Each row of a before or after table is a point. The points were changed in one or more steps. Then noise was added and the rows were shuffled. The steps act on columns, c1 being the first. Name the steps. A step turns or swaps two columns, mirrors them in a line or flattens them onto one, adds a multiple of one to another, or multiplies or shifts one. Angles are multiples of 10 degrees, from the lower column toward the higher: turns from -170 to 170, lines from 10 to 170 but not 90. Use the fewest steps. Two steps may share a column if one is a turn and the other turns, adds or multiplies; they go together, in the order done. Otherwise the lowest column goes first.
(in the rows, 128 means zero)

Before:
[[ 98 124  79]
 [105 116 107]
 [103 165 119]
 [106 134  96]
 [124 119  73]
 [ 95 147 105]
 [ 94 171 173]
 [113 148 187]
 [ 92 150 160]
 [ 61 160 194]
 [ 85 115  64]
 [ 76 151 179]
 [111 159 125]]
After (13 x 3):
[[130 173 130]
 [129 114 131]
 [126 120 124]
 [128 150 130]
 [129 148 126]
 [127 120 128]
 [129 148 126]
 [124 163 127]
 [128 153 127]
 [128 116 128]
 [127 161 125]
 [125 163 126]
 [128 136 132]]
Steps: multiply c1 by 0; multiply c3 by 0

Before, 13 rows:
[[121 120 116 152  82 103]
 [130  90 126 150  89 136]
 [137 103 150 129 164 123]
 [148 139 106  89 146 105]
 [170 154 128  85 130 117]
 [117  76 113 144 101 135]
 [142 129 159 106 156 108]
 [ 89  69 160 130 116 132]
 [128 130  99 107 121 107]
 [124 119 171 133 138 131]
 [139 111 136 104 123 100]
 [124  81 155 167 108 114]
 [105 132 135 151 106 123]]
After (13 x 6):
[[148  75 106  69 147 105]
 [135 113 148 146 165 123]
 [107 165 135 153 106 123]
 [123 157 156 215 109 113]
 [138  80 136 110 124  99]
 [170  80 128  53 130 117]
 [128  95  98 102 122 108]
 [123 131 172 141 137 131]
 [ 89  92 160 176 115 133]
 [115 120 112 189 101 135]
 [140  96 158  99 157 110]
 [120 158 115 166  84 102]
 [130 138 126 185  89 136]]
Steps: multiply c4 by 2; turn c2 and c4 by -50 degrees

Before (13 x 11):
[[117 130  92  68 161 155  92  77 117 152 130]
 [128 151  99 120 105 126 101 129 135 106 118]
 [ 80 146 119 112 144 121 137  69 156 105  80]
 [113 111 135 148 109 129  98 122 147 120 139]
 [139 135  79 111 131 137  91  91 149 145 178]
 [152 128 141 143 109 129 166 100 137 137 123]
 [121 132 113 173  97 143  95 118 120 152  91]
 [128 129 150 188  69 159 114  37 130  90 186]
 [126  56 160 127 151  97  91 116  94 102 131]
 [137 124 166 131 151 142 119 126 109 129 147]
 [ 90 119 122 112 117 141 152 114 143 106  91]
 [169  95 133 144 121 137  93 142 158  99 130]
 [121 109  84 171 141 129 145 119 133  84 140]]
After, 13 rows:
[[118 133 112 173 124  93 173 105 120 151 130]
 [116 109 135 147 116 113 144 126 145 119  99]
 [140 132  80 110 140 124 117 108 146 151  60]
 [170  95 135 145 132 119 156 141 156 102 104]
 [154 131 139 144 118 110  95 103 139 137 148]
 [116 128  93  70 168 145 144  83 118 150  91]
 [135 128 167 132 151 141 124 132 109 126 110]
 [131 151  97 121 114 107 152 126 135 105 115]
 [ 90 119 121 114 134 114 128 103 144 103 166]
 [ 78 147 117 114 131 146 138  55 156 105 151]
 [123  56 159 129 111 163 156 117  94 101 102]
 [126 128 152 189 124  63  81  64 131  92  55]
 [121 112  85 169 138 140 105 125 132  86 131]]
Steps: mirror c5 and c6 in the line at 30 degrees; turn c8 and c11 by -20 degrees; turn c7 and c11 by 140 degrees

Before:
[[135  85 161 137 116 121 136 125 151 106 126 142 107 121 125 129 107 115]
 [126 145 119 106 108 131 106 129 102 101 121 153 103 144 134 178 133 132]
 [138  82  95 153 154 121 106 138  77 108 151 143 126 142 134 130 103 145]
 [106 143 110 113 107 145 140  95 142 133 120 158 179 142 123 123 104 130]
 [118 103  81 106 152 113 102 104 154 128 135 148 106 125 160 130 122 139]
 [140 112 132 115 120 123  94  99 152 105 134  64 114 118 120 136 107 104]
 [106 110 139 112 136 178  93 144 122 108 137 111 125 156 122 124 196 101]
 [112 129  87 108 117 116 117 128 161 107 249 160  98 147 124 134 133 119]
 [104 100 165 104 130 135 136 127 130 124 148 136 200 145 133 128 151 101]
 [108 124  88 116 172 121  91 140 163  92 157 154  95  77 119 149 133 138]
 [113 114 101 162 125 119 124 120 158 126 111 132 124  34 157 187 119 156]
 [107 133  96 131 117 127 119  91 138  93 137 157 123 157 128 188 131 137]
 [102  92 185 117 111 120 158  90 145 107 127  63 100 116 133 133 107 131]]
After (13 x 18):
[[102 104  82 105 153 113 102 129 155 127 134 148 143 160 126 123 136 147]
 [127 144 118 106  99 132 107 130 101 101 121 153 136 134 143  84 104 152]
 [141  82  94 153 148 121 106 122  77 109 151 142 145 133 142 113 166 127]
 [128  85 161 137 109 120 136 120 151 105 126 143 119 125 122 115 160 151]
 [135 110 138 112 130 179  93 155 122 108 136 111 102 121 157 170  26 135]
 [119  99 166 104 128 136 135 151 130 125 149 136  89 133 145 141  95  62]
 [ 87 134  97 131 106 127 120 135 139  94 137 156 138 127 157  73 102 132]
 [104 113 132 115 113 123  95 107 152 106 134  64 107 120 118 109 157 146]
 [132 124  87 116 162 122  91 151 162  92 157 153 143 119  76 111 113 158]
 [ 89 144 110 111 109 145 140 137 141 133 120 157 121 123 143 120 166  78]
 [ 83  92 185 117 105 120 158 140 144 108 126  63 136 134 117 113 158 156]
 [115 114 101 162 124 119 124 138 157 126 111 131 156 157  35  67 121 127]
 [123 129  87 108 111 116 116 143 161 107 249 159 125 124 148 126 119 159]]
Steps: turn c1 and c8 by -70 degrees; add 0.3 times c10 to c5; turn c13 and c18 by -100 degrees; swap c14 and c15; multiply c17 by 1.6; turn c16 and c17 by -160 degrees

Before:
[[103 100 185 148  92 128 136 118 113 119 136 121 130 114 168 117 147 136
  161 129 123 114 128 137 115  90 119 102 126 123 126  78]
 [112 124 169 159 141 115 141 113  19 128 135  86 130 163 133 120 131 142
  101 144 102  99 154 146 143 122 121 107 163 141 161 161]
 [109 168 110 171 160 160 120 124 145 122 123 116 178 150 155 109 137 107
  124 173  73 104 147 108 147 126  94  92 140  95 153 118]
 [101 161 135 111 155 125 147  70 149  85 122 118 141 106 122 101 160 106
  118 152 161 171  90  67 112 147 154 121 121 109 113 114]
 [106 133 183  83  95 118 144 116 138 143 169 108 130 132  90 168  87 120
   83  95 158  96 111 143 148 118 126 128 105 152 134 123]
 [ 65 111 137 111  99 157  85 112 156 134 164  99 125 162 113 147 107 146
  148  76  84 118 121 119 135 127  93 143 119 124 150 110]
 [170 159 168 173 167 183 100 138  99 141 143 105  98 103  91 170 158 183
  129 160 155 159 144 117  79 125 124 102 136 117 105 144]
 [144 153 168 141 163  81 125 106 128 104 117 101 148 117 137 124 132  85
   82 152 153 108 126 161 119  92 151  83 144  66  82 167]
 [124 158 166 142 122 147 132 131 112 136 119 109 129 134 164 144 103 146
  125 157 107 147 158 157 110 121 115  77 154 129 138 110]]
After (9 x 32):
[[106 133 183  83  95 117 144 116 138 143 169  96 131 132  91 169  88 120
   83  95 158  98 112 142 149 118 128 128 104 152 134 133]
 [101 160 135 111 155 125 147  70 150  85 121 112 140 107 123 101 160 106
  118 152 162 172  90  67 111 147  99 121 121 107 114 132]
 [170 159 168 173 168 183 100 137  98 141 143  91  98 102  92 170 158 183
  130 160 156 159 144 117  80 126 138 102 136 116 106 114]
 [112 124 169 158 141 114 141 113  19 128 135  60 129 164 133 120 132 142
  101 143 102 100 154 145 143 122 146 106 163 142 161  99]
 [123 158 166 141 122 147 132 130 112 136 119  97 129 134 164 144 102 146
  124 157 107 146 158 157 110 122 135  77 155 129 139 148]
 [109 167 110 171 161 159 119 124 145 121 123 110 179 149 155 109 137 107
  124 172  74 104 148 108 147 126 157  92 140  96 153 148]
 [144 153 169 141 164  81 126 105 128 105 117  85 147 118 137 124 132  85
   81 152 153 108 125 162 118  93 121  83 144  65  82  84]
 [102 100 184 147  92 128 135 118 114 119 137 117 131 114 168 116 147 135
  161 130 123 112 128 137 114  88 119 102 125 123 127 178]
 [ 65 111 137 111  99 156  85 112 156 135 163  82 125 163 112 146 106 146
  147  74  84 118 121 119 134 127 155 142 119 125 150 157]]
Steps: multiply c12 by 1.6; turn c27 and c32 by -160 degrees

Before, 9 rows:
[[149 109 100  89 158 117 123  80 131 105 161 147 149 136 113  93 137 142
  145 106 128 160 145 130 130  57  92 110  90 108  76 124  89 109 108 117
  131  95 135 145 141 144 154 142 108  86 116 123 118  90 129 141 119 108
  160 110 108 121 145 154 110 107 148 145]
 [130  96  98 103 168  87 112 117 127 119 143 153 144 152 113  96 138 132
  138 124 124 142 113 121 121 109 123 129  85 129  96 128 109 113 106  88
  130  97 103 141 153 156 156 157 117  99 129 143 115 117 123 160 119 129
  167 110  89 144 135 139  97  85 147 169]
 [110 106 153 111 145 109  93 161 126 122  95 115 101 157  79 159 104 160
  148 146 146 118 106  67 154 145 168 168 158 102 147 166 124 118  99 117
  121 125  99 166  93  99  84 102  93 141 138 142 106 128 106 179 120 125
  126 154 111 112  87  95 121 129 103 118]
 [122  82 114 121 149  74  92 163 112 134  78 108 102 167  81 149 118 164
  147 157 133 133  87  66 124 149 183 150 123 127 103 153 143 117 106 113
  118 133 125 167 102 112  91  96 103 156 143 146 118 120 104 143  69 168
  100 147 122 122  91  93 158 157 103 131]
 [170 134 116 102 121  66 155 164 125 143 143 114 116 101  90 155 162 113
  167 154 161 122 139 129  83 131 159 158 156 113 151 120 148 158 151 134
  169 150 150  77 116 130 121 117 156 152 162  83 166  87  97 105 143 170
  130 139 137 168 127 108 109 175 144  97]
 [128  86  97 129 172 124 119 124 113 110 129 137 126 168 112  98 143 124
  143 133 130 163 104 125 121 100 111  91 102 144  77 147 123 122 108 113
  106  98 125 131 141 158 128 122 119 114 144 123  78 113 114 152 118 130
  156 117  91 119  88 106 136 115 125 180]
 [130 129 151 138 118  72  93 121 150  78 148 104 123 154  53 124  84 186
  125 107  97 104 139 130 139  80 154 164 162  96 154 178 130 130 114 136
  145 154  67 142 122 108  97 128  98 136 123 102 139 136 158 150  89 179
  126 169 154 121 144 150  94  85  82 122]
 [150 148 155 101 109  74 158 150 141  89 141 125 117 126 104 130 149 132
  167 116 105 149 125 122  95 141 174 141 147 108 121 135 130 153 154 155
  189 144 156 103  82 140 117 125 140 166 158 107 143 103 132 113 126 169
  144 160  93 147 130 178  98 145 134 102]
 [144 121 112 110 157 108 105 106 123  91 152 159 152 144  95 106 157 122
  163 108  95 171 149 114 122  75 123  89 117 115 107 144  79 128 111  89
  117 118 145 122 142 152 161 121 125  67 115 124 121 111 148 119 111 144
  170 122  96 126 115 158  95  82 142 173]]
After, 9 rows:
[[130 129 150 138 118  71  94 122 150  77 148 104 123 154  53 125  84 185
  125 108  98 104 120 129 140  79 154 165 163  97 153 179 130 131 115 152
  145 155  67 142 123 107  97 129  99 135 124 102 138 136 159 150  89 180
   99 170 154 120 144 150 147  85  82 121]
 [128  87  97 129 172 124 119 123 112 111 129 137 125 167 112  98 142 123
  142 133 129 162 119 124 121 100  99  91 102 145  78 148 123 122 108  83
  106  98 125 131 142 158 128 121 120 113 144 123  78 113 114 152 117 130
  121 116  91 118  87 107  98 115 125 180]
 [131  95  98 103 167  87 112 116 127 120 144 152 144 154 113  96 138 132
  138 124 124 142 119 122 121 108 114 129  85 130  96 127 109 113 108   7
  131  97 103 141 152 157 157 159 117  98 129 142 113 116 124 160 118 128
   82 110  89 144 135 139 108  85 148 169]
 [111 106 153 111 145 108  94 161 125 122  95 115 101 157  79 159 103 159
  148 146 147 118  86  67 154 144 145 168 158 102 146 167 123 118  99  95
  121 126  98 166  94  99  83 102  94 142 139 142 107 129 107 180 120 125
  123 154 111 113  87  95 134 130 103 118]
 [145 121 112 111 156 107 105 105 122  92 152 159 152 144  95 106 157 124
  162 107  95 171 148 114 122  76 138  89 117 115 107 143  79 129 111  11
  117 118 144 122 141 153 161 121 125  67 115 124 121 110 147 119 112 145
   79 122  95 125 115 159 107  82 142 173]
 [122  83 114 122 149  74  92 163 112 133  78 108 103 167  83 149 117 163
  147 157 133 133  62  66 123 149 143 150 123 126 104 152 143 118 105  83
  118 133 125 166 102 113  92  96 103 156 142 147 118 121 105 142  69 169
  168 147 122 122  90  93 137 158 103 132]
 [171 133 116 103 120  66 155 163 124 142 143 115 116 101  90 155 163 113
  167 155 161 122 116 129  83 131 159 159 157 113 152 120 148 158 151 147
  169 149 150  76 116 130 120 117 156 153 161  83 166  87  96 105 144 170
  110 139 137 168 127 108 136 175 144  96]
 [150 109  99  90 158 117 123  80 131 106 161 147 149 135 112  93 137 142
  145 107 127 158 163 129 130  57 112 111  91 109  76 123  89 109 109  95
  131  95 134 145 141 144 155 142 108  86 115 123 116  90 129 140 119 108
   97 110 108 121 145 154 109 107 148 145]
 [150 149 155 102 109  73 157 150 141  89 141 126 117 125 104 130 148 132
  166 116 106 149  97 122  94 141 162 141 148 109 121 135 130 153 154 209
  190 144 156 103  82 140 117 125 141 166 158 106 143 103 133 114 127 169
   95 160  92 147 130 178 129 145 135 102]]
Steps: turn c23 and c27 by 40 degrees; multiply c36 by 3; turn c55 and c61 by -120 degrees
